Every row gives one point. Each copy is the shape, with its points in the same order, stretched, turned, moved and blurred by noise. Some copies are also mirrored. Which?
In the rows, 128 means zero.

Shape:
[[ 91  80]
 [ 98 158]
 [113  59]
 [ 85 107]
 [158 142]
 [136 165]]
Copy 1, 6 rows:
[[ 93 182]
 [104 109]
 [109 204]
 [ 88 158]
 [155 128]
 [138 106]]
Copy 1 is: mirrored
Copy 2 (6 x 2):
[[ 89  94]
 [120 151]
 [104  61]
 [ 96 123]
 [167  88]
 [158 125]]
Copy 2 is: only turned
Copy 3:
[[105 105]
 [156 142]
 [ 90 110]
 [128 119]
 [117 176]
 [146 166]]
Copy 3 is: mirrored

Shape:
[[131 103 119]
 [ 92  95 149]
 [ 75 112 129]
 [126  86 141]
 [161 129  99]
 [161 165 142]
 [120 212 135]]
Copy 1:
[[116 128 168]
 [158 140 199]
 [173 139 166]
 [117 134 197]
 [ 92 116 121]
 [102 160  93]
 [151 172  35]]
Copy 1 is: mirrored
Copy 2 (7 x 3):
[[105 134 108]
 [ 75 101 155]
 [ 70  85 131]
 [ 96 129 144]
 [153 144  89]
 [196 133 128]
 [178  86 130]]
Copy 2 is: mirrored
Copy 3:
[[144 133 129]
 [128 105 169]
 [119  89 155]
 [146 131 156]
 [146 150  83]
 [105 162  99]
 [ 69 123  97]]
Copy 3 is: only turned

Shape, 7 rows:
[[120 115  75 127]
 [135 152 125 140]
 [134 108 199 115]
 [128 153 212 129]
 [137 121 113 146]
 [ 75 100 125 124]
 [126 148  97 104]]
Copy 1 (7 x 4):
[[ 72  94 112 124]
 [ 93 152 130 130]
 [182 170 177  96]
 [159 218 173 108]
 [106 134 111 135]
 [ 90 140 103  78]
 [ 67 109 145 116]]
Copy 1 is: mirrored
Copy 2 (7 x 4):
[[147 166 177 147]
 [123 131 146 143]
 [125 137  81  86]
 [115 107  76 123]
 [139 142 167 123]
 [179 150 142 162]
 [114 162 134 157]]
Copy 2 is: only turned
Copy 3:
[[ 76 138  76 110]
 [138 117 118 147]
 [185 112 183  74]
 [215  80 180 118]
 [107 136 133 131]
 [ 95  72 112  62]
 [135 116  63 112]]
Copy 3 is: mirrored
Copy 4, 7 rows:
[[ 93 105 143 127]
 [135 101 107 135]
 [202 171 101 115]
 [215 142  86 106]
 [127 111 126 148]
 [159 130 166  79]
 [104 110 114 105]]
Copy 4 is: mirrored
